Rows are points. Examples show where two turns around zero, p and q, send a point. Where does a point land after both, in the order given? Backwards means that the second turn is done in reverse. Each puzzle has new turns, and all numbers are rounded.
In the rows, zero is written as 128.

Turn p:
[137 135] => [134 137]
[121 135] => [119 133]
[129  78] => [144  81]
[115 122] => [117 118]
[137 169] => [124 170]
Turn q:
[127 127] => [128 127]
[113 110] => [133 105]
[110 165] => [ 88 137]
[162 110] => [163 143]
Where do these land?
p, then q backwards: [102 118] => [101 134]
p, then q: [121 139] => [115 125]
p, then q: [145 160] => [104 155]
q, then p backwards: [144  94] => [160 109]

Turn p:
[110 139 116 105] => [123 119  98 118]
[146 130 131 170] => [148 120 165 144]
[144 118 161 112] => [109 160 129 146]
[123 104 152 128] => [100 140 144 129]
[146 124  96 158] => [165 119 152 113]
[100 153 113  94] => [122 111  79 120]
Turn q:
[153 154  88  93] => [174 122  96  98]
[ 92 110 137 111] => [ 94 100 124 124]
[144 108 140 158] => [122 151 161 133]
[130 116 149 144] => [111 143 143 137]
[119 149  98 120] => [155 104 114 130]
[131 130 156 143] => [112 149 132 146]
Where do these land?
p, then q: [116 124 135 151] => [103 132 138 130]
q, then p backwards: [153 155 124 140] => [163 142 123 121]
q, then p: [ 88  90  88 120] => [ 78 164 144 102]
p, then q: [124  90 139 126] => [107 117  99 141]
p, then q: [107 157 144 115] => [138 103 159 132]
q, then p: [155 160 125 122] => [169 132 120 132]
q, then p: [154 120 142 123] => [133 122 102 142]

Turn p:
[117 163 120 122 120 146 114 134] => [ 92 141 141 133 127 115 113 129]
[122 120 118  91 166 153 112  96] => [135 143 126 101 110  87 129  85]
[110 147 161 143 108 117 145 128] => [111  92 145 122 135 137 129 156]
[118 100 122  83 133 108 114 122] => [156 142 133 101  90 136 116 114]
[148  99 138 130 100 124 165 159] => [146 139 116 113 153 168 144 161]
[127 129 120 152 128 144 120 108] => [115 115 106 140 136 117 126 114]
[147 123 143 102 174 128  78 142] => [139 152 167 138 108 128 150  74]
[170 135 124 154 114 104 157 133] => [138 127 110 158 134 138 159 169]
[115 124 122 152 119 107 171 161] => [152 120 133 137 161 142 112 172]
[105 139 110 152 118 148 104  98] => [ 97 109 103 140 126 112 101 107]
Turn q:
[130 134 143  97 116  94 130 138] => [114 108 149 128 140 133 123  91]
[108 108 142 123 173 138 120 124] => [157 134 114 147 143 102  98 130]
[126 112 163 136  97 121 165 147] => [ 94 102 163 149 137 139 118 151]
[137 134 108 142 135 152  90 135] => [145 152 120 100 103 107 134 135]
[165 153  86 127 115 157 158 145] => [120 103 109  85 131 135 175 156]
[ 81 111 174 119 104 134 142 110] => [100 137 139 152 144 153  71 137]
[111 102 117 124 131  97 108 111] => [138 129 118 154 102 133 113  97]
[177 151 104 144 129 148 123 113] => [155 140 127  98 122 142 174 145]
[117 147 114 141 153 112 116 127] => [131 149 111 139 130 108 145 110]
Where do these land?
p, then q: [123 169 102 149 158 117 129 133] => [121 149 155 166 114 107 149 118]
p, then q: [155 153 145 148 132 116 146 125] => [111 106 132 157 134 111 137 150]
p, then q: [112 128 128 138 104 115 132 138] => [131 130 130 114 114 107 112 139]
q, then p: [116 106 122 132 134 135 142 146] => [144 129 125 141 128 151 111 124]
q, then p: [142 110 205 122 118 169 121 116] => [106 137 190 136 133 153 167  85]
q, then p: [120 107 121 141 108 126  64 155] => [ 93 111 129 121  78 162 123 155]
p, then q backwards: [123 109 106 136 119 112 112 107] => [111 100 104 119 132 124 121 114]
p, then q backwards: [135 113 137  67 103 113 134 117] => [150 132  99 138  94 162  92 121]
p, then q: [117 155 126 133 135 142 142 126] => [123 128 131 150 131 109 123 107]
q, then p: [120 118 116 133 203 130 148 110] => [164 147 105 191 135 112 144 133]
p, then q: [145 140 100 108  95 132 138 135] => [ 92 135 115 101 130 108 140 119]

Turn p:
[114 132 119  99 134 113 104 111 117 123 175] => [127 147  83 131 101 129 126  89 132 125 126]
[134 134 109 157 108 133 152 149 125 147 141] => [126 110 130 149 130 129 130 148 128 138 172]
[115 136 139 149 111 136 144 136  96 159 115] => [156 143 157 142 120 127 139 148 134 139 157]
[122 109 141 129 141 108  94 141 149  98 101] => [118 119 125  99 113 133 113 151 118 126  79]
[140 123 157 126 161 122 135 159 136 102 106] => [138 117 121 115 152 128 148 158 107 127  87]
[133 156 139 150 121 145 132 113 133 161 142] => [137 139 143 139 142 125 116 112 114 158 160]
[112 109 115 150 139 154 151 120 128 143 132] => [117 122 150 122 123 106 149 125 113 121 159]
[133 136 112 134 153 118 136 118 126 104  95] => [133 102 144 139 132 104 127 129 129 114  95]
[131 115 134  98 110 102 124  95 136 134 158] => [134 146 102 113 125 145 102  96 135 101 140]
[120 118 140  89 148 112 127 143 152 107 101] => [128 129 111  93 145 117 131 144 143 114  85]
[125 148  93 134  98 155 120 136 123 163 136] => [111 126 140 145 119 129 128 121 160 163 168]
[148 113 132 105 130  99 106 111 124 134 155] => [142 125  99 114 116 158 117  96 128 116 124]
[145 136 110 142 100 182 127 130 105 143 121] => [104 130 169 157 131 147 150 122 145 150 153]
[120 126 152 130 137 114 139 129 141  75 113] => [121 137 121 132 141 116 118 153 105 100  87]
Turn q:
[208 137 129 195 117 132 116 172 125 130 135] => [163 149 118 158 134 180  81  79 165  86 135]
[117  95 135 120 120 144 152 113 115 106  90] => [116 134 144  82 139 141 166 132 142 133 129]
[115  78 112 120 131 114 119 162 110  91 143] => [101 109 140 120 182 146 114 111 132 164 120]
[109 121 134 113 120 158 166 131 112 141 132] => [131 136 129 102 106 153 137 152 120 158 126]
[116 154 131 108 145 107 129 128 171 124 109] => [136 100 134 135 128 100 142 136 101 108 161]
[156 140 122 153 142 155 144 114 113 132 137] => [132 142 114 147 100 159 143 118 146 122 120]
[119 121 131 151 130 128 129 122 127 146 103] => [143 119 136 112 122 128 134 132 138 108 107]
[114 135 108 161 124 119 111 120 127 130 146] => [111 113 134 148 117 121 106 128 144 117 105]
[118 150 115 101 114 118 122 123 118 130 130] => [121 145 141 143 131 109 126 153 117 137 134]
[133 148 141 103 115 118 109 117 177 128 142] => [121 126 102 132 123  88 113 132 111 113 166]
[124 106 123  91 129 112 140 115 127 139 139] => [111 136 112 119 145 124 138 144  94 139 120]
[121 145 153 141 136 115 121 120 118 129 132] => [136 131 140 132 109 110 126 106 121 127 117]
[115 135 130 107 141 145 106 128 123 141 125] => [146 125 118 135 129 106 138 142 134 150 125]
Where do these land?
p, then q: [105 112 108 142 103 114 140 124 147 149 151] => [ 97 128 117 145 136 113  90 129 123 152 129]
q, then p: [109 144 106 124 141 121 137 129 132 139 132] => [132 125 136 128 116 142 141 157 119 126 136]
p, then q: [119 138 139 112  83 142 141  96 150 121  80] => [154  99 131 134 119  74 132  93 125 132 159]
q, then p: [152 108 138  31 129 111 134 134 150 133 137] => [172 102  86 166 102 104 181  99 139 141 147]
p, then q backwards: [127 134 147 146 146 123 142 133 141 149 142] => [125 126 146  95 133 121 130 147 140 136 125]
q, then p: [124 115 143 133  97 127 134 138 127 135 105] => [127 142 109 121 146 139 133 118 141 135 102]
p, then q backwards: [172 127 104 147 153 120 130 134 104 130 136] => [121 133 119 141 185 127 138 146 143 124 130]
p, then q: [109 146 129 148 131 116 113 141 136 102 117] => [151 128 155 124 149 122 109 135 136 116 115]
q, then p backwards: [159 134 135 109 116 156 135 132 127 131 147] => [116 138 143 119 105 123 120 140 122 143 163]
p, then q: [139 137 145 133 142 107 133 105 130 104 142] => [123 141 144 146 140 127 150 116 154 122 112]
p, then q: [112 128 148 148 136 148  64 135 124 145 111] => [170 168 128  99 112 109 117 163 119 128 123]
q, then p: [108  98 122 145 148 143 136 126 133 122 143] => [113 128 149  96 121 121 139 128 146 113 141]
q, then p: [137 130 129 127 119 137 127 133 131 122 115] => [121 129 114 129 140 128 127 122 122 132 128]
q, then p: [119 142  98 148 149 126 125 130  60 112 133] => [144 140 184 112 154 114 113 153 100 150 137]

Turn p:
[131 125 145 103 139 139 128  97 146 172 115 134 124 155] => [142 122 130 106 136 102 104  87 155 115 145 109 136 129]
[127 134  81 135 102 155 106 153 104 152 145 159 133 114] => [163  98 115 125 122 135 156 133 123 187 141 148 119 135]
[ 85 116 143 132 131 183 145 133 138 125 101 161 128 173] => [141 109 108 147 136 120 151  98 169 112 141 132 148  63]
[138  67 168 140 104 132 124  87 113 153 134 126 131 118] => [130 116 182 109  98 158 111  80 128 124 114 126 155 126]
[144 156 109 123 109 121 150 110 117 132 140  93 107 116] => [120 155 121 125 112 118 138 118 130 136 104 126  96 168]
[143 117 122 119 166 124 119 106 102 123 123 150 137 108] => [115 127 140  98 127 120 148 132 104 124 155 129 159 140]
[104 142 154 144 125 112 117 140 128 178  92  97 109 123] => [ 98 121  95 142 126 137  71  91 136 139 133 139 124 139]
[122 175 143 151 159  90 135 143 137 108  84 114 164 112] => [ 66 128  98 139 150  95 100 159  94 121 112 130 136 116]
[105 155 117 116  95 121 126 120 133 104 136 117 112 152] => [139 140 121 171 107 109 134 141 153 125 118 118 113 138]
[110 149 119 140 131  89 151 136  86 122 128 115 100 145] => [122 176  94 146 102 121 122 136 126 127 121 161 140 145]
[160 107 123 139 116  86 140 139 155 140 127 159 140 114] => [155 114 137  98 116 126  96 145  84 117 116 134 115 114]
[127 136  92 132 127 104 123 129 179 116 155 112 138 125] => [156 117 126 148 156 122 124 154 106 109 104 113 104 156]
[129 116 111  95 114 143 100 159 142 127 156 169 132 124] => [174 101 132 119 128 145 139 164 139 148 156 111 120 118]
[147 141 156 170 139 132 112 158 124 113 143 119 131 132] => [103 130 148 133 155 142 116 153 137 136 119 170 121 118]
[126 106 145 123 144 143 127 109 129  97  97 123 108 117] => [ 96 130 141 135 118 139 146 112 123  94 152 117 129 114]
[113 144 118 118 134 135 158 132 122 121 154 130 126  76] => [115 119  97 102 118 150 161 149 128 127 104 118 125 150]
[163  88 128  96 143 167 116 123 121  94 144  98 155 172] => [142 173 189 134 170 135 159 121 139 133 143  95 136 107]
Turn q:
[145 133 104 153 113 117 114 110 149 180 145 110 182 136] => [ 96 115 112 106 100 125  92 127  80 123 120  90 159 113]
[108 146 128 114 104 109 108 129 119 158 139 131 147 155] => [112 138 137 115 121 134 106 144 111  80 120 118 120 115]
[101 152 103 157 130  99 108 150 125 151 164 103 184 119] => [ 81 146 104 124 108 141  92  86  91 101 107 101 121 140]
[130 169 112 108 132 143  81 119 123 140 134  87 160 120] => [ 95 151 115  87 169 109 102 116 115 110 111 113 151 134]
[129 132 136 126 148 146 106 129 135 115 143 127 160 161] => [132 132 142 130 148 127  84 127 127 137  98 113 124 123]
[130 114 196 112 123 159 149 128 113  95 141 128  83  94] => [129 135 177 136 155 140 150 125 154 165 172 183 116 139]
[137 133 107 104 148 100 147 129 121 151 142 121 170 127] => [130 173 117 124  91 115 107 118 117 119 122 110 150 123]
[144 118 150 140 108 124 141 123  99  86 101 145 115 112] => [167 107 142 130 130 139 148 123 128 131 138 169 132 161]
[112 110 139 129 154 143 128 115 119 136 105 158 110 110] => [128 128 133 152 130 110 147 162 138 144 139 126 117 159]
[148 105 129 143 132 136 137 148 108 127 112 121  79 145] => [131 115 122 144 129 150 166 148 146 144 105 159 136 114]
[132 136  85 117 135 124 104 101 133 132 173 141 137 128] => [115 129 103 100 116 134  88 132 161 121 135  95 135 134]
[120 136 125 155 132 114 169 109 146 120  95 125  87 155] => [145  92 131 125 100 100 172 126 139 137 110 137 101 106]
[155 132 166 109 137 130 121 151 146 102 123 163  92  93] => [141 119 134 172 158 115 130 121 163 130 172 164 140 130]
[114  86 130 116 120 121 130 128 148 106 104 117 104 131] => [159 127 106 130 141 134 149 143 120 147 143 141  97 110]
[115 118 110 137 104 154 176 149 136 121  99 143 109 137] => [158 112 146 143 123 146 186 123 129 131 128 102 122 116]
Where do these land?
q, then p: [139 135 112 114 105 112 137 153 160 110 118 148 128 155] => [106 125 165 115 130 141 150 132  95 117 120 128 104 139]
p, then q: [129 136 159 160 111 159 140  96 127 130 132 121 130 110] => [154 119 140 130 130 106 145 153 105 138 153 123  92 129]
q, then p: [114 102 138  89 124 119  95 144 123 145 143 146 144  93] => [132 128 123 148 162 125 149 167 156 147 128 160 130 150]
q, then p: [146 158 121 166 136  91 143 108  98 175 121 160 133  97] => [164 137 142 182  95 119 118 142 123 141  86 120 149  90]
p, then q: [119 151 144 150 150 115  94 148 110 106 136 132  85 108] => [125 113 147 165 134 168 116 125 149 114 123  92  96 126]
q, then p: [112 115 123  92 133 108 120 103 166 151 120 136 130 125] => [135 145 118 134 125 152 119 166 116 142 125 134 109 168]
p, then q: [123 109 150 157 109 119 155 120  88 130 157 106 151 160] => [137 104 155 137 142  77 127 129  90 104 131 116 151 149]
p, then q: [116 136 122 106 143 162 146 153 136 124 135 119 140 157] => [115 136 107 134 120  94 139  97 141 151 129 112 144 120]
q, then p: [133 156 149 116 124 144 114 123 127 121 112  96 122 114] => [124 134 112 106 128 114 125 144 127 106 140 117 166 133]
q, then p: [ 86  99 119 105 126 154 176 159 118 133 115 111 109 117] => [104 148  90  94 128 121 143 110 162 121  89 147  97 133]
p, then q backwards: [163 121  91 157 114 108 113 136 124 157 160 102 105 128] => [108 101 165 137 135 123 127 122  93  76 119 123 154 120]
q, then p: [120 129 140 136 124 144 118 112 153  90 114 107 194 138] => [105 161 159 113 124 115 110 104 125 144 175 130 152 163]
p, then q: [120 131 125 141 124 120 136  75 101 119 153 150 127 112] => [177 126 157 127 110 136 124 130  95 109 129 129 122 114]
p, then q: [122 121 137 139 146 146  72 105 153 118 136 134  92 133] => [135 106 145 147 121 151  88 126 143 170 129 138  94 116]
q, then p: [177 118 103 103 150 104 169 190 143 121 108 138 105 138] => [111  90 138 100 136  98 147 128  74 133  71 144  92 125]
p, then q backwards: [129 132 117 118 129 142 119 121 121 117  89 143 153 163] => [140 139 140 110 141 133 148 133 176 145 112 123 127 118]
